Each row of a before or after table is a point. The points were changed in one or more steps. Then noise was added and the rows were shuffled. The steps act on columns, c1 being the first. Write out the steps. A step turns or swaps two columns, mirrors them in a line or flattens them onto one, adds a multiple of one to another, or multiplies or shifts one. Angles are multiples of 10 degrees, from the lower column toward the higher: turns from -170 to 170, lines from 10 to 170 but not 90. Use the fewest steps. Two steps may share a column if one is a turn and the other turns, adds or multiplies; they go together, in the order done. Otherwise the lowest column goes first.

Before, 9 rows:
[[ 3.0  0.9 -2.2]
 [ 0.7  4.5  1.0]
 [ 3.4 -4.9 -4.6]
 [ 1.6  3.2 -0.8]
 [-5.1  3.5  3.5]
 [ 0.8 -3.9 -3.6]
 [-3.7  1.4  0.3]
 [ 2.7  2.1  0.8]
 [ 2.7 -3.7 -0.5]]
After, 9 rows:
[[ 0.8  4.2  0.6]
 [ 4.5 -4.5 -3.1]
 [-7.2  3.5  2.4]
 [ 3.4 -4.1 -0.5]
 [ 1.9  3.1 -1.0]
 [ 1.4 -3.9 -2.8]
 [ 3.6  2.0  0.8]
 [-4.8  1.4  0.3]
 [ 3.6  1.2 -1.7]]
Steps: multiply c1 by 1.3; multiply c3 by 0.7

Before, 9 rows:
[[ 1.7  0.3 -0.5  1.2 -0.6 -2.9]
 [ 5.5 -2.4  3.7  0.4 -6.3  0.2]
 [ 3.5  0.5  1.3  3.7  2.0 -1.3]
 [ 1.0  1.8  0.0  2.4 -2.2  1.8]
 [ 6.2  1.7  1.0 -0.8  1.3  3.3]
 [ 4.3 -3.6  1.2 -4.0  0.8  1.7]
 [-1.3  2.9 -0.9  2.6  1.2 -1.4]
 [-3.3  7.0  1.1  2.2  1.5 -5.2]
 [-7.9  2.6  7.6  1.8 -0.4  4.4]]
After (9 x 6):
[[-8.0  0.1  3.9  1.6 -0.4  6.6]
 [-1.4  2.3 -0.8  2.5  1.1 -1.6]
 [ 1.1  2.2  0.8  2.4 -2.1  1.3]
 [-3.1  6.1 -2.0  2.2  1.5 -3.5]
 [ 5.6 -0.9  1.1  0.5 -6.3  1.7]
 [ 3.6  1.5 -0.2  3.7  2.0 -0.4]
 [ 6.2  3.7  1.7 -0.9  1.4  2.7]
 [ 1.8  0.7 -1.6  1.1 -0.5 -2.5]
 [ 4.4 -2.3  1.0 -4.0  0.9  1.6]]
Steps: add 0.3 times c1 to c2; flatten c3 and c6 onto the line at 60 degrees

Before, 14 rows:
[[-1.3  0.6 -5.1  4.1  2.4  4.6  3.4 -1.5  5.1]
 [-0.5  2.9 -0.4 -0.4  0.4  2.7 -0.7 -4.0 -3.5]
 [ 4.1 -2.3 -0.7  2.6  3.7 -0.5 -0.8  3.1  3.5]
 [ 0.8  2.2  0.4  1.7 -1.4 -0.8 -5.2 -2.8 -2.5]
 [ 2.3  1.1 -1.1  2.2  0.5  0.7 -3.0 -4.9 -1.7]
 [ 3.1 -2.2 -2.5  4.3  2.2 -2.6  0.9  0.5 -3.1]
 [ 5.0 -2.0  0.2  0.1  0.7 -2.0  2.3  2.3  1.9]
 [ 1.0  0.3 -6.3  2.5  1.3  8.7  2.0 -1.0  4.3]
 [ 2.4 -0.7 -5.5  4.7  2.0  9.0  2.3 -0.4  3.9]
 [ 2.2 -3.1 -6.9  0.5  0.1  4.7  1.0 -0.1  3.8]
 [ 6.4 -1.7 -1.6  0.2  5.4 -3.8 -0.3 -0.7  1.0]
 [ 2.7 -2.5 -3.0  0.2  4.6 -4.3 -1.2  3.3  0.8]
 [ 1.8 -6.4 -0.9  2.7  3.6 -1.7  1.1 -1.0  2.3]
 [ 1.4  0.9  2.4 -1.7  2.2  1.5 -4.9 -1.3 -5.1]]
After, 14 rows:
[[-3.6  2.6  0.4 -3.3 -2.5 -0.3  1.5 -1.2 -4.8]
 [-2.6 -3.4  0.9  4.5 -0.5  3.3 -2.1  0.7 -3.4]
 [ 0.0  1.0 -2.7 -0.8 -1.9 -2.0  0.9 -3.9 -3.4]
 [-1.3 -0.9  1.7  1.1  0.1  2.3 -5.1  2.4  2.0]
 [-1.0 -7.0 -0.7  1.2 -2.6 -4.1 -2.1  0.2  3.9]
 [-3.8 -1.8  1.5  2.4 -2.8  2.3 -2.2  3.0  3.6]
 [ 2.0 -4.2 -3.1  5.0 -4.3 -2.6 -0.3 -1.1  5.2]
 [-4.9  1.7 -1.7 -0.3  1.6  0.0  2.9 -2.8 -2.6]
 [-2.6 -3.7  0.7 -0.3 -1.9  6.3 -1.3  3.3  0.8]
 [-1.2 -5.1 -2.3  5.0 -6.2 -7.0 -2.5 -0.3  3.8]
 [ 0.1 -5.5 -3.4  3.2 -5.2 -7.0 -1.3 -1.1  4.1]
 [-4.4 -0.6 -1.4  1.5 -1.1 -0.5  0.3 -4.8 -1.7]
 [-0.8 -4.0  4.7  3.2 -2.0  3.4 -1.4 -0.9  2.0]
 [-4.4 -2.3  0.9  0.0 -3.0  6.1 -4.7 -0.6  0.8]]
Steps: turn c4 and c7 by -20 degrees; turn c1 and c7 by -130 degrees; turn c2 and c3 by -60 degrees; turn c5 and c6 by 150 degrees

Before:
[[-0.2 -2.6  0.2  1.8 -4.5  2.3 -4.0 -0.3  0.3  5.1  3.0]
 [ 4.1  0.9  1.7  0.5 -4.6 -2.4  0.7  2.2 -0.5  0.5 -2.7]
 [ 2.4  0.2  2.1  4.3 -4.2  5.2 -3.0 -1.9  2.8  2.4  5.2]
 [ 3.7  3.2 -5.8  1.5  1.8  0.2  0.9  4.8 -0.3 -1.6 -0.8]
 [ 0.8  3.4 -5.5 -2.6  1.4 -0.9  4.6 -0.3 -2.2 -0.8 -1.5]
 [ 0.0  1.2  4.8  3.3 -5.4  0.2 -2.0  0.9  3.7  5.6 -3.2]
 [ 1.6 -0.2  0.1  4.2 -4.5 -4.7  0.8 -2.6  1.1  4.9 -0.4]
 [-1.5 -4.8 -5.3  4.6  0.5  4.8  3.2  2.3 -1.1 -3.9  3.2]]
After (8 x 11):
[[ 1.5 -0.2  0.4  4.2 -4.6 -4.4  0.6 -0.3  1.1  5.0 -2.5]
 [-0.1 -2.6  0.3  1.6 -4.7  2.5 -3.8  2.9  0.5  5.1 -0.3]
 [ 3.5  3.1 -5.8  1.4  1.8  0.0  1.1 -0.6  0.0 -1.3  4.6]
 [-1.6 -4.8 -5.3  4.7  0.5  4.8  3.1  3.8 -1.1 -4.0  1.9]
 [ 0.7  3.5 -5.8 -2.9  1.4 -0.7  4.6 -1.1 -2.2 -0.6 -0.3]
 [-0.3  1.2  4.9  3.2 -5.7  0.2 -1.8 -3.2  3.8  5.6  0.7]
 [ 4.3  0.8  1.7  0.5 -4.6 -2.4  0.5 -2.7 -0.7  0.5  1.9]
 [ 2.2  0.2  2.5  4.0 -3.9  5.1 -2.8  5.3  2.7  2.7 -1.9]]
Steps: swap c8 and c11

Before (14 x 14):
[[-2.8 -1.6 -0.1 -4.9 -5.0 -3.6  1.9 -1.3  3.5  0.2 -0.7 -4.0  0.0  2.9]
 [-2.9 -0.3  4.8 -0.6  1.4  1.8  3.1 -0.8  0.9 -3.6  3.9 -1.5  5.3  2.4]
 [ 0.8  3.2  0.9 -2.6  2.0 -4.2 -5.4  1.3  0.6  4.3 -1.0  5.0 -1.9  0.9]
 [-3.6  3.4 -2.1 -4.7  0.0  1.8  1.0  4.3  2.4 -2.0  4.1  0.3  5.1  5.0]
 [ 0.1 -2.8  1.2  2.3 -3.7 -5.2  2.1  3.2  4.7 -3.5 -2.9  0.9 -3.7  1.4]
 [-0.1  5.6  3.2  3.9 -1.3  2.8 -0.7 -5.3  0.6 -1.5 -3.5 -0.8 -2.1  2.6]
 [ 4.7 -1.9 -2.8  1.0 -1.3  1.8 -4.0  0.6 -2.7  2.6 -2.3 -3.7 -2.5  4.1]
 [-2.7  0.0  1.0  4.1 -4.7 -0.2  3.0 -0.9  1.9 -2.0  2.4  3.6 -3.4 -1.1]
 [-2.0  1.3  0.8  1.2  0.7 -5.3 -5.5  2.5 -4.3  2.8  4.7 -4.8  2.3 -3.1]
 [ 3.2  2.4 -1.8 -2.9 -4.8 -4.1  0.7 -0.1 -1.5 -2.3  1.2  5.1  2.6  0.3]
 [ 0.0  4.4  5.3  4.5 -1.2  0.3  1.2  3.1  3.3  3.2  2.8 -0.3  3.3  5.6]
 [-1.5  2.2 -2.2  2.6 -2.4  3.0 -4.9  1.5 -0.4  5.3  1.1 -2.5  4.6 -3.2]
 [-3.1 -0.4  2.8  3.7  0.5  3.3 -2.9  1.3 -4.9  0.1 -3.0 -1.0 -0.3  4.8]
 [-4.4 -1.2 -3.1  4.2  3.6 -4.7  0.5  0.6 -2.9  0.5 -3.5  4.7 -3.3  0.1]]
After (14 x 14):
[[-3.4  1.1 -1.8  1.6 -1.4  2.6 -4.8  1.4  0.1 -4.4  1.6 -0.7  3.7  0.2]
 [ 5.0 -0.9  5.1 -1.0  1.1  2.0  3.3 -0.8  0.4 -0.9  4.1 -1.9 -2.3  4.9]
 [ 1.4 -1.0  0.0 -6.2 -3.2 -3.5  1.4 -1.6  3.7 -3.0 -0.3 -5.8 -0.6  2.5]
 [-5.2 -2.0 -2.5  0.3 -1.1  1.8 -3.9  0.7 -2.2  3.5 -2.5 -3.0 -1.1  1.8]
 [ 4.2 -0.1  0.8  3.0 -2.9 -0.2  2.6 -0.8  2.2 -2.2  2.3  2.5 -6.3 -2.5]
 [ 1.4  5.5  2.9  3.4 -0.8  2.9 -1.3 -5.2  0.2  0.2 -3.8 -5.8  2.7  1.7]
 [-0.2  2.4 -1.7 -3.6 -3.2 -4.1  0.9  0.0 -1.9  4.5  1.4  5.0  0.5  1.8]
 [ 4.3  3.0 -1.8 -5.6  0.0  1.7  0.7  4.5  2.5 -2.7  4.4  4.7 -4.3  6.7]
 [-4.8  3.9  0.8 -3.3  1.3 -4.1 -5.7  0.9  0.7 -1.2 -1.6  6.3 -0.5 -0.4]
 [ 2.6 -2.0 -3.4  3.4  2.6 -4.2  0.2  0.4 -3.1 -5.3 -3.1  4.9  2.2 -1.5]
 [-2.9  4.7  5.1  3.5 -0.9  0.2  1.7  2.9  3.1 -2.0  2.5  3.2 -4.0  6.5]
 [ 3.4 -3.5  1.2  0.6 -2.1 -5.2  1.7  3.0  5.1  2.1 -3.0  3.5 -0.1 -0.8]
 [-0.9  1.0 -0.1  1.1  0.4 -5.7 -4.8  2.5 -4.2 -3.6  3.7 -1.8 -3.4 -2.1]
 [ 1.9 -0.6  2.8  3.2  0.0  3.2 -2.7  1.3 -5.0 -3.4 -3.0 -0.1  1.6  5.2]]
Steps: multiply c1 by 1.3; turn c1 and c10 by 120 degrees; shift c4 by -1.0; multiply c5 by 0.7; add 1 times c8 to c12; turn c13 and c14 by 30 degrees; add -1.5 times c11 to c13

Before:
[[-0.5 -0.3 -5.3 -1.2  2.8  0.3  1.5  2.9 -2.6  2.4  1.5 -1.0 -1.8  0.0
   2.1  2.5  4.2 -0.9 -1.8  0.2]
 [ 1.1 -2.9 -1.8 -4.7 -3.3  1.2 -2.7 -2.1  6.0 -0.1 -0.4 -1.1  1.5 -4.0
   1.5 -1.9 -3.6 -5.8  2.6 -0.9]
 [-2.8  0.8 -3.1  0.8  3.2 -1.4  1.3  3.9  3.4  5.1 -3.0 -0.9 -3.6  3.8
   5.4 -2.8 -1.9  2.3  3.0 -2.1]
 [-0.9  3.4  0.6  3.6 -4.6 -1.0 -2.2  5.2  0.0 -3.8 -6.4 -3.0  3.7 -3.6
  -0.3  1.2  0.9 -4.9 -4.9 -2.1]
 [ 1.4  0.1 -1.6 -1.0  2.2 -1.2  3.2 -2.3 -1.3  2.0 -4.8 -3.0 -1.8  3.4
   2.8 -4.4 -1.7 -5.0 -5.6 -3.6]
 [-1.6 -4.9  3.1  0.1  2.0 -4.4  0.6  4.1 -1.2 -0.2 -4.3  1.7 -2.2  3.6
   5.6 -6.0  0.5  1.7  1.7  0.6]
 [ 3.5 -3.0  2.8  2.0 -5.6 -3.8  1.3  1.1  5.6 -0.7  1.4  4.8  3.9  2.1
   2.2  2.0 -1.1  2.3  2.6 -3.4]
 [ 2.1 -5.1 -4.0  1.2 -1.4  0.0  4.3 -3.0 -2.0 -1.9  0.1  1.9 -2.1  1.1
   6.0 -4.7 -1.0 -1.0  1.2  1.1]
 [ 1.4  2.8 -6.2  0.1 -4.8  1.4  2.4 -0.1  3.3  2.2 -2.0 -0.5  4.3  4.8
   4.9 -4.6 -3.6 -1.9 -5.4  4.5]
 [ 2.6  3.0 -2.6 -5.6  2.1  3.2 -3.2  2.9  3.6  3.8 -2.1  6.2 -2.5 -3.2
  -2.1  3.0 -0.9 -2.8  3.1 -4.1]]
After, 10 rows:
[[-1.6  2.1  3.0  1.8  0.3 -2.6  0.4  1.4 -1.2  0.1 -4.8 -6.1 -0.6  3.2
   2.8 -6.0  0.5  5.1  2.0  0.6]
 [ 1.4  4.3 -1.6 -1.7  0.6 -1.9  3.0 -1.1 -1.2  2.0 -5.2  0.1  1.3  3.2
   3.9 -4.5 -1.8 -2.6 -5.7 -3.7]
 [ 1.1 -1.5 -6.3 -0.2 -5.2 -5.0  2.4  0.3  3.6  2.2 -0.3 -0.8 -2.2  4.9
   1.3 -4.7 -3.5 -4.7 -5.3  4.7]
 [ 0.9  5.7 -1.8 -4.4 -3.2 -1.8 -2.8 -2.6  6.1 -0.1  0.8  1.1 -3.0 -3.9
   0.6 -1.9 -3.5 -2.2  2.4 -0.9]
 [-3.1 -1.1 -2.9  2.0  2.0 -3.9  1.3  1.2  3.3  5.2 -3.7 -2.6  3.7  3.9
   2.7 -3.0 -1.9  2.3  3.3 -2.0]
 [ 2.5  1.6 -2.5 -3.1  1.2  0.4 -3.3 -1.8  3.4  3.9 -2.7 -0.9  3.6 -3.4
  -7.1  2.9 -0.9 -2.9  2.8 -3.9]
 [-1.1  0.7  0.6  4.9 -6.5  0.9 -2.2  3.1  0.1 -3.9 -4.5  1.4 -1.4 -3.5
   2.9  1.3  1.0 -7.1 -4.8 -2.0]
 [-0.6  1.3 -5.3  0.5  3.3 -1.9  1.4  0.1 -2.4  2.4  0.3  0.2  1.5  0.0
   1.1  2.4  4.4  0.7 -1.8  0.1]
 [ 3.3 -1.6  2.9  2.2 -5.0 -0.1  1.3  1.2  5.8 -0.7  3.2 -6.5 -4.7  2.1
  -1.0  2.1 -1.0  2.1  2.8 -3.5]
 [ 2.0  4.4 -4.0 -0.6 -1.3 -5.0  4.4 -0.1 -1.9 -2.1  0.7 -3.7 -0.6  1.1
   0.2 -4.7 -1.1  3.5  1.4  1.1]]
Steps: turn c2 and c13 by 150 degrees; turn c2 and c18 by 50 degrees; flatten c4 and c8 onto the line at 30 degrees; turn c5 and c11 by -20 degrees; turn c6 and c15 by 120 degrees; turn c12 and c15 by -130 degrees
